Every row gives one point. Examples show where two turns around zero, p and q, send a point. Write where each new point lands after one turn and then the other. Backwards means that the second turn is done in reverse. Each puzzle has new turns, and all numbers are rounded.
In the rows, zero is written as 128.

Turn p:
[154 161 161] => [140 102 173]
[178 162  97] => [187  94 124]
[103  84 139] => [ 81 140 109]
[ 78 105 115] => [104 174 105]
Turn q:
[117 138 104] => [108 144 140]
[145 106 146] => [151 121 105]
[116 205 121] => [113 120 204]
[ 99 122 161] => [115  87 117]
[195 116  86] => [172 195 125]
[ 97  81 150] => [110 101  77]
Where do these land?
q, then p: [178 159 110] => [142  91 175]
p, then q: [146 176 126] => [178 120 121]
p, then q: [101  79 165] => [ 66 102 131]
q, then p: [ 66  95 128] => [118 185  88]
p, then q backwards: [149 130 111] => [137 117 151]

Turn p:
[122  80  98 151 158 147] => [ 95 149 105 151 172 105]
[154 135 167 100 140  90] => [181 123 130 148  94 115]
[114 173 155 180 118 128] => [ 90 134 159 135  79 158]
[129 121 103 101 151 131] => [150 145 114 125 159 130]
[128 140 118  96  82  94] => [154 105 107  80 104 128]
[100 145 168 139 113 142] => [113 125 177 118 106 124]
[144 115 109 120 103 148] => [122  97 115 117 152 131]
[132 116 107 137 159 144] => [118 147 118 149 158 133]
Turn q:
[118 131 107 127  95 106] => [113 117 139 116  98 152]
[112 142 130 147 139 145] => [112 124 128 151 149 130]
[158 129 113 143 127 189] => [169 140 131 172 151 155]
[153 143 111 123 138 125] => [144 124 108 144 109 125]
[124 109 130 132 126 108] => [126 116 127 102 129 129]
[119 138 225 148 143 132] => [119 120 175 130 176  54]
[124 121 104  54 132 110] => [125 180 100  98  83 127]
[116 111 104 149 124 108] => [116 103 116 110 129 153]
Where do these land?
q, then p: [154 128 106  98 102 174] => [116  91 147 148 118 178]
p, then q: [112 144 150 158 109  93] => [112 133 173 118 103 148]
p, then q: [156 159 150 151 134 140] => [137 120 162 138 164 144]
p, then q: [138 140 129  90 171  99] => [166 104 123 167 102 119]
p, then q: [102 113 119 152 143 126] => [ 89 124 125 139 118 122]
p, then q backwards: [126  86 109  87 146 108] => [155 108 151 115 179 137]
p, then q: [103 160 114 120  98 146] => [131 182 137 125 133 117]
q, then p backwards: [164  86 130 169 124 109] => [154 134 125  75  90 141]
p, then q: [ 96 136 146 128 125 158] => [115 144 145 121 140  90]

Turn p:
[117 119  81  96 137  76  78 164 132] => [163 150 124  93 127  76 168  91  91]
[109 170 135 125 145 160  95 146 145] => [ 97 139 113  84 102 116  97 130 119]
[ 92 161 180  97 118 147 159  86 179] => [ 67 110 140  96 126 185 121  96 176]
[142 157 121 171  85 109  70 106  99] => [183 170 152 126 100 100  89 135 164]
[174 161 131 137 131  84 150 152 138] => [106 177 168 160 122 123 147 126 108]
[120 150 162 163  64 128 123 144  86] => [140 121 180 146 136  98  64 132 155]
[108  97 179 177 135 172 132 130 157] => [ 81 102  88 144 141 113 106 158 180]
[177  52  74 149 121 179 168 110 145] => [152  68  97 185  93 146 182 187 127]
[ 98 172  70 148 174 124 167 129  95] => [137 143  93 163 104 155  92  84  64]
[162  57 154  58 141 105 140 108 163] => [122 110 135 105 179 156 225 146 143]
[110 114 121  87 156 125 126 133  69] => [161 117 118 106 175 142 116 122  81]
Turn q:
[105 177  96 111 122  76  82 104 133] => [109  67 111 150 186 120 130 130 164]
[116 135 165 167 176 157 163 120 128] => [167 172 149 150 125 146 174 139 102]
[117 105 132 128  83  97 137  84 112] => [106 125 146 158 110  76 116 122 159]
[118 175 133  74  99  90 110 112 106] => [ 72  98  94 132 157 102 153 107 157]
[176  83 111 153 172 144 182 161 113] => [160 141 156  89  89 119 126 158  53]
[ 63 108  93  69  97 118 114 121 143] => [ 88  70 117 147  86 152 120 126 183]
[121 136 155  84  56 113  77 108 141] => [ 83 131 103 124 141 112 104  84 204]
[115 143 140 101  93  81 127 137 182] => [127 116  87 110 130 110 132 151 197]
[175 116 133 141 191 194 162 138 119] => [176 155 148  99 107 153 151 104  52]
[109 167 105 136  67 134 126 138 127] => [110 126  70 167 133 123  96 128 136]
[175  94 121 188 186 175 129 127 140] => [201 154 178 110 131 150 109 122  73]
[146  95 152 185 196 156 128 186  92] => [139 182 180 101 140 173 127 167  57]
Where do these land?
q, then p backwards: [ 72  98 141 144  92 118  67 143 114] => [136 164 200 163 115 142 164 105 132]
p, then q: [175  95 119 197  95 147 185 132 129] => [161 189 137 143 134 131  71 194 124]
q, then p: [130 119 131 114 165 144 106  85 168] => [109 126 131 134 131 169 161 170 158]
q, then p: [ 87 155 182 120 184  98  58 134  87] => [ 42 109  62 127 160 168  97 117 111]
p, then q: [172 101 108  90 126 150 151 154 120] => [ 95 165 141 115  93 125 134 154  89]
q, then p: [ 55 175 162  91 137 161 147  94 120] => [104  89 105 202  83 166 108 112 151]
q, then p backwards: [123 108 100 120 110  62 206 136 147] => [161  91 100 159 102 186  81 164 155]
p, then q backwards: [174 162 133 133  92 133 119  93 105] => [105  71 141 166 144 137 124 136 154]
p, then q: [139 111  50 143 105 132 129 139 104] => [116 152 139 115 130  64  82 130 100]
p, then q: [154 155 154 128 174 133 112 171 186] => [ 84 103  85 173 121 146 161 167 142]

Turn p:
[117  70 146 112 130 157 105  75 117 150 155] => [152  90 149 163 153 164 128  95  91 115 165]
[180 125 153 152 109 168 159  60 155 113  94] => [181 140  88  98 115 102 130  62 123 124 182]
[103 120 148 115 162 131 138 181 112 120 122] => [135 137 135 150 159 116 152 173 138 110  98]
[127 146 118 158 144 149 102 159 104 147 167] => [138 151 162 117 134 162 114 136 108 131  80]
[139 119 145  55 136  84 121 152  94  83 146] => [ 83 100  93 161 115 119 176 172  88 107 110]
[148 105 112 156  97 107 143 134 150 163 116] => [130 116 144 110 131 104 116 115 137 188 141]
[ 91 140  79 145 120 186 119 139  94 122 145] => [162 149 133 153 115 171  66 151 130 120 104]
[126 153 118 105  95 124 171 128  95 204 105] => [128 145 130 184 105 132 145  93 170 191 111]
[135 114 135 189 164  31 119 123 154 135  95] => [ 55 134 163  85 174  55 117 107 132 134 137]
[ 74 144 155 165 108 110 105 173 134 122 110] => [115 164 188 120 119 111 127 178 152 119 141]
[179 163  98  82 161 193  99 120 147  86 118] => [170  91  71  96  89 145 124 113 132  67  82]
[117 137 129 104 111  96 154  92 180  91 161] => [ 87 117  81  98 128 155 139 140 135 129 185]
Turn q:
[104 158  86 104 166  79  82 134 125  84 150] => [136 118 169  96 194 129 160 105 150  75 139]
[124 141 160 129  78 154 138  87 165 165 145] => [128 166 122 130  71 152 146 170 151 159 111]
[ 92  75 128  78 117 152 121 172 117 149 161] => [122 112 147  78 115 133 142 125  85 176 185]
[ 88  99  87 153 158 118 178 103 134 106 119] => [120  95 143 135  83 140 119  66 132  85 126]
[180  81  91 104  83 105 154 127 103  79 144] => [186 157 120  80 129 128  94  88  73 117  99]
[118 162 144 151 168 100  91  94 126  99 170] => [139 137 173 143 158  97 167 113 182 114 109]
[111 126 164 127 155 173 111 120 100 156  62] => [ 62 130 135 192 135 131 110 146 104 148 148]
[144  86 164  81  76  95 113 133 134 169 154] => [110 172 111  53 119 114 135 145 112 181 120]
[ 87 172  90  92 135 165 145 157 139 113 122] => [142  88 157 128 127 172 127 165 118  90 171]
[181 167 158 147 158 139 104 137 177 161 133] => [133 119 100 150 162 134 116 164 197 170 111]
[152 123 104 165  99 103 102 109 127 124 142] => [152 155  95 127 139 128 161 102 132 121  97]
[143  99 161 171 140 122 152 165 134  97  83] => [126 127  87 156 121  83  73 104 134 118 155]
[140 175 126 163 130 159 171 126  83 160  78] => [111  90 104 196 112 125 113 170  95 108  92]
Where do these land?
p, then q backwards: [ 93  59 175 121  81 136  93 130 116 124 182] => [ 84 151 108  83 123 213 114 155  88 120 133]
q, then p: [159 190 137 140  99 139 115  88 152 113 153] => [160 146 113  70 111  88 147 132 162 135 100]
q, then p backwards: [150 120 104 136 179 135 189  96 108 107 110] => [132 118  74 123 149 146  71 108  94 156 110]
p, then q: [162 104 111 193  93  91  97 143 133 134 160] => [ 70 138 153 103 150 100 154 168  88 163 125]
q, then p: [101 117 133  83 173  82 125 131 144 140 137] => [114  94 130 151 151 152 167 146 149  95 163]
q, then p: [112 112 110 130 121 121  76 143 109 116 128] => [112 154  92 141 158 151 128 111 121 121 116]
q, then p: [106 144  73 182 144 126 117 158 152 139 167] => [156  99  69 111 172 123 108 119 114 165 157]
q, then p: [110 137 119  94 150 117 157 124 125 166 189] => [154  92 130 165 138 108 182 140 139 150 156]
p, then q backwards: [ 75  84 167 158 147 136 137 158 137  83 103] => [121 193 162 108 120 122  99 169 113  77 124]
q, then p: [150 103 127  93 117 108 116 119 104 170  35] => [116 145 161 187 119 152  73 150 158  72  97]
p, then q: [176 118 108 124  86 169 178 119 154  90  73] => [162 135  84  61 161 167 144 110 123 129  72]
p, then q backwards: [149 172 118  97 146 176 161  83 145 172 124] => [149  96  75 181 135 121 116 105 186 123 142]
p, then q: [126 186 163 116 177 119  85 187 111 121 128] => [116 138 127 143 110 110  59 161 121  63 168]
q, then p: [124 146 146 125  79 137 146 112 101 116 104] => [120 168 133 131  87 109 122 156 117 130 106]

Turn p:
[104 143 104 111 121 134 141 127 145 122 121 121 145 125] => [129 124 127 102 126  97 131 122 130 137 139 140 147 144]
[111 143 148 130 134 142 113 137 144 119 103 143 117 139] => [119 110 113 140 111 108 136 155 134 125 131 146 123 111]
[139 134 128 126 126 134 129 126 113 104 151 142 113 146] => [137 108 144 157 141 125 110 123 135 131 119 124 129 126]
[125 131 119 134 143 117 138 100 135 134 127 123 156 120] => [129 141 119 121 125 132 129 122 100 147 140 131 133 152]
[124 104 139 149 124 145 104 140 112 108 132 116 143 148] => [136 130 127 153 122 120 130 107 137 114 157 118  98 111]
[148 108 121 136 132 154 122 141 153 147 116 109 133 119] => [139 144 129 121  97 143 161 125 146 113 133 127 127 138]
[135 148 125 148 130 105 144 138 122 106 126 108 118 123] => [128 116 109 133 151 122 129 130 116 107 125 101 143 138]
[150 122 132 149 111 119 141 140 105 136 147 119 149 146] => [141 133 119 138 148 158 114  96 131 113 144 123 133 121]
[122 104 110 121 131 123 150 113 124 128 106 142 114  98] => [128 155 134 112 136 124 136 153 135 159 121 105 137 131]
[147 120 107 111 149 121 116 132 133 141 133 119 136 142] => [146 139 134 120 117 136 114 126 132 115 120 138 112 157]
[141 141 147 105 123 127 135 113 101 136 125 143 141 136] => [128 107 131 119 131 154  98 133 125 148 137 134 126 119]
[109 104 155 119 125 114 148 119 135 145 149 127 110  99] => [114 141 125 111 133 135 144 113 116 154  88 117 125 103]
[102 138 112 116 135 150 111 149 142 120 121 155 131 121] => [142 128 146 123 116  90 135 150 132 126 134 154 133 115]
[140 150 143 147 132 123 111 110 102 146 118 109 110 124] => [ 99 112 128 133 144 160 137 144 113 113 136 122 109 135]
[138 141 145 103 109 114 102 122 134 133 146 148 117 130] => [104 117 148 132 113 135  98 128 123 122 105 143 132 113]
[110 116 111 144 123 127 142 139 147 124 125 122 115 133] => [127 145 115 133 139 106 148 122 145 125 121 127 137 133]
Turn q:
[127 125 108 118 123 140 125 135 119  98 138 129 117 122] => [140 109 107 130 132 137 114 132 137 127 114 108 130 136]
[122 143 132 118 130 140 135 130 122 131 142 144 137 126] => [120 128 135 121 133 108 122 121 129 132 110 119 129 135]
[143 133 138 118 131 134 126 138 163 145 143 124 127 156] => [144 155 125 137 141 110 139 112 141 141 122 142 114 107]
[122 139  94 116 128 126 126 135 142 137 147 141 134 112] => [137 129 125 128 131 113 105 125 123 149 125 107 152 112]
[ 70 141 139 156 119 129 106 135 120 145 129 112 131 139] => [ 90 134 135 121 105 139  91 113 114 126 136 135  91 113]
[139 136 139 122 137 109 132 139 130 121 118 137 117 123] => [134 130 142 137 133 140 147 124 127 141 131 118 128 141]
[139 123 125 123 122  94 145  84 122  95 109 125 140 152] => [121 130 115 141  99 127 168 180 135 120 131 117 127 134]
[143 138 130 143 113 113 111 122 113 119 143 129 145 163] => [ 97 138 101 142 109 131 146 126 139 134 109 138 130 123]
[141 120 106 121 151 135 134 132 114 131 121 123 144 130] => [135 140 118 100 136 136 129 142 128 131 121 132 148 133]
[125 137 137 124 123 127 141 138 122 135 102 131 130 115] => [131 134 155 125 127 138 132 124 115 113 126 119 132 135]
[138 139 131 112 117 124 129 117 127 134 105 141  97 119] => [131 124 141 135 138 129 149 117 133 111 148  98 132 128]
[114 131 130 126 125 136 102 123 135 119 124 133 137 112] => [133 123 127 126 103 122 110 114 133 127 138 123 128 139]
[124 147 140 127 121 131 120 128 121 131 144 108 116 110] => [118 131 119 146 141 123 111 113 114 121 137 124 120 144]
[143 133 119 154 120 139 142 133 145 127 103 134 124 130] => [134 135 152 140 131 145 126 135 152 112 126 135 142 114]
[124  31 140 127 136 137 142 128 128 139 144 105 136 115] => [167  80 111  98 137 124 133 147  93 123 138 191 118 116]
[131 131 139 141 152 135 132 132 122 142 136 132 116 125] => [115 128 139 119 152 129 126 122 134 139 135 140 125 136]
Where do these land?
q, then p: [109 156 138 129 139 135  98 133 115 116 155 132 156 137] => [ 82 137 125 119 136 115 116 137 142 124 136 158 121 143]
p, then q: [157 110 150 122 121 154 151 125 130 122 137 142 109 118] => [147 140 148 132 131 123 117 124 123  94 137 162 139 121]
p, then q: [137 137 157 145 103 121 133 134 142 115 122 101 131 124] => [134 115 109 127 113 124 100 163 116 113 127 129 131 123]
q, then p: [124 122 123 117 112 140 105 113 145 131 134 129 138 154] => [107 141 140 119 129 119 122 132 124 124 117 114 159 141]
q, then p: [119 109 153 107 128 125 149 135 114 146 146 144 147 118] => [128 136 111 114 145 145  97 145 133 148 125 114 109 116]
p, then q backwards: [127 111 124 139 134 126 102 124 133 118 108  97 112 134] => [117 150 148 117 120 129 123 100 117 111 121 122 119 146]
p, then q: [142 125 120 149 150 120 144 133 124 128 131 141 131 132] => [119 145 125 125 140 142 127 129 147 129 117 139 148 134]
p, then q: [108 148 119 146 112 109 122 108 119 114 120 141 120 109] => [105 132 131 111 120 138 111 130 100 154 122 133 115 141]
p, then q: [124 132 124 146 120 146 139 142 114 154 147 139 121 104] => [135 129 156 118 145 110 128 137 128 126 117 137 134 162]
p, then q backwards: [116 124 109  96 145 121 141 116 141 112 118 134 127 147] => [121 132 131 119 155 143 124 122 138 106 156 134 150 120]
q, then p: [111 118 116 140 150 140 148 148 145 114 119 136 133 124] => [130 122 130 124  93 146 131 142 139 112 120 136 118 109]
q, then p: [135 120 138 133 119 146 131 139 123 112 108 134 107 142] => [134 119 123 143 107 120 146 133 145 144 120 113 134 134]
p, then q backwards: [135 140 114 112 146 105 143 142 133 133 156 131 122 146] => [138 123 132 122 126 161 140 156 124 117 143 119 142 113]
p, then q: [132 145 120 148 119 119  98 129 148 157 112 135 127  98] => [119 120 143 129 116 129 111 127 120 125  80 105 114 146]
q, then p: [148 119 113 105 124 110 131 126  99 141 131 109 144 119] => [157 123 135 109 155 127 109 126 129 131 157 124 128 140]
p, then q: [124 133 130 116 125 130 114 102 123 134 106 104 125 141] => [130 116 118 121 133 124 122 123 127 134 129 117  97  99]
